Each wall is flat, endless, passes through zero and stands at right angles to its row. A trip goes straight from one point to another. Which walls does it cross, in order?

Walls:
(1): [ 40 -39 -29]
(2): [ 16  17 -20]
(3): [ 39 -15  64]
(4): [-23  -4 -50]
(5): [22 23 -9]
(6): [ 53 -31  12]
Trips:
[-36  30 -19] to [-19 -42  -8] -> 5, 2, 1, 6
[ 45  -9 -23] to [-11  45  35] -> 4, 1, 6, 2
[-18  38 -25] to [-14  13  48] -> 4, 2, 3, 5

Walls:
(1): [-45  23   9  -9  27  -1   5  -5  34  14 -32  -4  30 -49]
(2): [  9  14   3 -11  20  -3   9 -19  14 -23 -25  26  -6  -9]
(3): [-20 -10  16   4  18 -51  50  15  34  33 -14 -56 -19 -12]
(4): [ 30 -22   6   2 -70 -18  -5 -18  51  18 -28 -17   0  33]
(5): [-72   0  -5  11   2  -4  19  -6   0  11 -61   1 -17 -28]
(6): [-25 -19 -34 -25  22  49  41 -12  37   9 -47   0 -13  16]
Trips:
[-46 -41  -1  14 -37  30  15 -35   8  14  -1   3 -41  -3] to [-35 -54 -23  30  -5   9 -33  -9  14   2  15 -27  24  -7] -> 1
[ -3 -45  27  14 -38 -46  12 -11  33  27  38   0  14  16] to [ 40 -11 -30  20 -45  19 -28 -17  65 -47 -19 -26 -51 -16] -> 6, 2, 3
[  9 -16 -25 -29 -22  -2  21   0 -25  27  95  42   6   0] to [  5  12  14  71   6   9 -28 -30  70 -16  -3 -14  16  12] -> 4, 1, 2, 3
[ 18   7 -28   1  -6 -11   0 -23  14   9  57  42  -4 -10] to [-14  16 -28 -21  13   8 -13 -44  24  23 -25 -14 -29 -21] -> 6, 1, 4, 5, 3
[-30 -15  71 -19  11  31  13 -21  32  -7  42 -33 -31 -37] to [-70  51  32 -17  35  19  15  16 -13 -62  39   3 -17   7] -> 2, 6, 3

Walls:
(1): [-45 -28  52  -1   8   7 -26 -36 -12  55  48  13  30  -8  33  17 -16   1
 -22 -58  18  -2  25 -18 -19  17 -21  10  18  27   7  57 -40 -33  -8  42
 -34   9 -31   5  18  17  38  -3  -4 -12  32   4]
(2): [ -3  50  16 -26   8 -30 -19  15  25 -39  13 -23  -7 -26 -23 -19  11   3
 -35  10  56   6  -4  -7  12  12  50  -8  -2  13 -36 -17 -45  67  -9 -21
  -1 -15  24  15 -45  15  -3 -16 -23   9 -37 -25]
(3): [  5  21   6 -36   3  21  17  53  17  21  29 -24  15  19 -26 -19   3  -5
 -28  52 -19 -11 -37   4 -10 -54 -35 -10  14  29  28  -2 -13   6  19 -35
 -11   0 -13 -28  55  13  33  39  -9   2   2 -14]
(4): [-20  95 -17  20 -10  36  22  17  -9  74 -19  11 -16 -16  12 -21 -36  -5
  20   8   8 -27 -48 -21  25  28 -33  13 -14   6  -6  -2 -31  50  15 -37
   4  18 -55 -38  -6   8 -15  37 -26 -44 -14  10]
Trips:
[  0  40  -2  -5  -1  -4  24  -9 -24  16 -17   6  16 -10  15 -50  31  51
 -19  21 -31  -3  20  47  -8  17  -1   6  19 -64 -26   3 -55  52  25  20
  34 -29   3 -20  35  -7   0  13  30 -48 -14 -26] to [-41  39  11  16   0   3  40   9  67  16  45 -14 -65  -6  -7  34 -48  38
  10   2 -15 -67  -6  11  22 -11 -10  38 -27  10  -7  38  -9  13 -24  -7
  27 -45  17 -26 -10  49  12 -31  22 -23  13 -23] -> 1
[ 28 -45  11  31  10 -26   8 -46  -9  -1   7 -21 -28  -3  25  30   7 -27
  29   9 -22 -27  21  32 -53 -58   9   0  18 -40 -36 -37 -48  16  14   4
  16 -77 -51  22  25   2   1  27  -8  54  -4 -37] to [-33  16  25  19  -3   9 -21   0  17 -21  49  30  22 -35   8 -36 -21  10
  15 -34   4 -43 -21  13  -2 -27  16  69  -2 -77  20  24  11   2   9   7
 -59  -2 -63   7  41  -2 -24 -47   4  -7 -12  -6] -> 1, 4
[ -6 -42  10 -24 -13  23 -26  -4  -6  18  16 -25  29  14  -4 -17  11  66
 -27   1  25  -4  37  -3 -22 -40  33   7  -5  41  40 -23 -26  11  34  -6
  18  34   9  -2 -19   7  46  72 -54  19  25   1] to [ 15  -3  19  72  38  24   1 -14  40  -9  21  38  27   6  10  -4 -10   2
  34 -20   5   4 -56   7 -11  -2  -5  -5  30  27 -41  20 -23 -13  29  21
  12 -57 -43  22 -39  17  -5 -21 -37  15   1  16] -> 4, 3
[ 14 -28  27 -31  -5 -75   1  -7 -15 -17 -19  77 -17   6 -35  -6 -16   3
 -31 -19  19  -9 -55  14  32  -7  41  10 -40 -18  -6  22 -11  -1  18   5
 -12  -2 -13  -4 -34  15 -12  16  29  -6   2   9] to [ 66  72  10 -14   5 -19 -19  -9  14  30  76   6 -12 -24 -41  -9 -76  15
 -13  35  -6  20 -17 -32  12  -1 -13 -53  45 -45 -28  13  11  16 -28  25
   3  -6  15 -17  -8  19   6  19  30   4 -49   3] -> 4, 3
[ 11 -41   5  -2 -15  -6  28  17  -1 -32 -12 -26  -9  12  15 -56   5 -38
 -31 -15  21 -36  36  -4  -2  -7   7  17 -17   3  38   9  38   1 -14   7
 -32 -20  63   0 -46  19  21 -40  15  65  44 -10] to [-31  14  16   8 -23  10  -6 -22  43 -26  -8  61  10  19  41 -24 -18 -76
   3 -25  44 -14  24 -24 -24 -15 -29  -8 -13 -11 -37 -41 -22  40  17  25
  13  -9  16  19 -43  29  25  63  32  24 -23 -25] -> 1, 4
[ -8  18  -1  -7  29  55 -11  -6  37  14 -66  19  16   7 -33  -4 -13  -8
  35 -26 -22 -83 -47 -34 -45 -40  69  39 -44  41  -6 -40  11  -8 -46 -42
  13  47  -3  19 -49 -24  23 -44   1 -45  26 -14] to [  6   1 -63  13 -37   1   5   2  -2 -21  20  -2 -34 -14  12  -9 -17 -12
  17 -13 -36  16  -4 -60  52  17  -5 -12  13   9  41  11 -20 -56 -35  -7
   8 -16 -19 -20 -55 -16 -58   4  37  51 -18  41] -> 2
[-38 -36   3 -44  23  46 -15  13 -38 -18   5 -27  43  33  76  17 -29 -14
  25 -20 -49 -14 -12 -12  12 -20  -4 -22 -31  29  13  10   7 -27  -5 -10
 -71  23   7 -49  -8  20  42  44 -64   6 -24 -31] to [ 12 -12 -40   4   0 -41 -26 -39  -4 -10   3   7  66  32  -5 -13  16  -8
 -32 -27   9  -8 -10 -23   5   7  -5  28  -7 -30 -15 -43  -7  36 -36  10
  27   2 -25   0   2  52 -22  30  23  -5 -53  -2] -> 2, 3, 1

Walls:
(1): [-38 -48  15  36 -14   8 -28 -24  31  11   1  80 -34  52  27 -16  67  41
  -1 -38 -10  25 -10   6  44  57  29  -1   4  60  17 -36  -8   6  11  -9
  15 -23  35  26 -46  12  53 -15  -5  19   0  44]
(2): [-43  38 -45   5  19  -6 -21 -44 -27   8 -53   5  13 -25  22 -34 -30  10
  10 -13 -21 -20 -40 -20   2  -2  18  17   4 -17 -19  34 -84  49   1  43
  -6 -32  -3  15  -6   1 -46   6 -19  -7 -10 -19]
(3): [ 16  37  -1  32  -5 -35 -22  47 -76  26 -11  -7   0  28 -62  64   1  11
 -14  67 -16 -18 -88  -1  -8  32  13 -27 -43 -10 -44  22 -42   7  41 -11
 -20 -15 -30 -15  -1  46  -5  26  42  -2  39  -9]
(4): [-27  -7  17 -33  15  70 -57  16  -3  42   0 -52 -65   3   6  29 -22  31
  37  36  -9  -8  21  -7  29  16  21  48 -33  24 -31 -41 -14  -4 -18 -32
  13  29 -61 -34   2  19  16 -23   7 -90  24  20]
(5): [-35 -40  18  14 -24 -20   5  25   0  47  24 -19  -6 -36 -17  21 -12 -14
  33 -29 -35  43  14  19 -20 -12  15 -31  53   3  -9 -44  85  16   0 -60
  -3 -30  36  27   1 -53  -3 -30 -41   6   5 -19]
(6): [ 19 -36 -24 -47  29   9 -12 -41  13 -11 -22   2 -55 -20 -14 -24  24   8
 -18  22 -25  -1  19 -18  32 -22 -19  11  49  -4   4  12   2  10 -30  21
 -29 -16 -26  17 -34   2   6 -29   8  15 -21  21]
Trips:
[  4  36 -27 -23  41 -52  15 -47 -57 -48  13  10  -8   7  25  -4 -73   0
 -14  52  -9  -1 -20   4 -13   1  11 -27  19  62  33   1  59 -14  19  22
  32  55 -34  33   7  15 -39  36  11  17  14 -24] to [ -1  10  40  -9  29  40  59 -13  17  19 -24  10 -30  12   4  -1  13 -11
  58 -21 -33 -32  27  35 -15   9  -5 -14   7 -33  26  -2 -45  22   5 -17
 -32 -54 -26 -25  15  -6 -34 -54  14 -26 -37 -19] -> 6, 3, 4, 5
[-11 -20 -21 -20 -48 -21  -6 -65  22  52  -7   7 -29  26 -16  11 -15  15
   8 -59  20  15  24 -21  22   7  10 -20  12 -22  32  -7  25  -2  -9  17
 -23  23  17   6 -58  -6  29 -38   8 -17  20  33] to [  0  -2 -38  18   9 -69 -53  27  -6  -8 -20   5  -6 -18  -3 -64 -19   7
  -4  13  17 -23 -48 -77 -18  31   3  32  44  15 -35  58  42   6   4 -29
   1  34 -22 -31   1  17 -27  16   1 -31  26 -38] -> 2, 3, 1, 5
[ 59  21 -47   6   5   8 -12 -33  -4  26  16  25  17 -29 -34 -21   5 -18
 -53  27 -35  10  -6 -24 -13   8 -32  25  21  16   1  60  11   5 -16 -33
   0 -79  14  15  -5   1  28  11   7 -51  13 -21] to [  4   8 -13 -45  13  49  24  38   5   0 -11 -44 -53  16   2 -21 -32   5
  23  -1 -23 -13  14  -5  70 -26 -31   1  -5 -43  21   4  -6  12  -4  10
   3   8   1   5  36  -5  16  -4  -3 -10 -39 -13] -> 4, 3
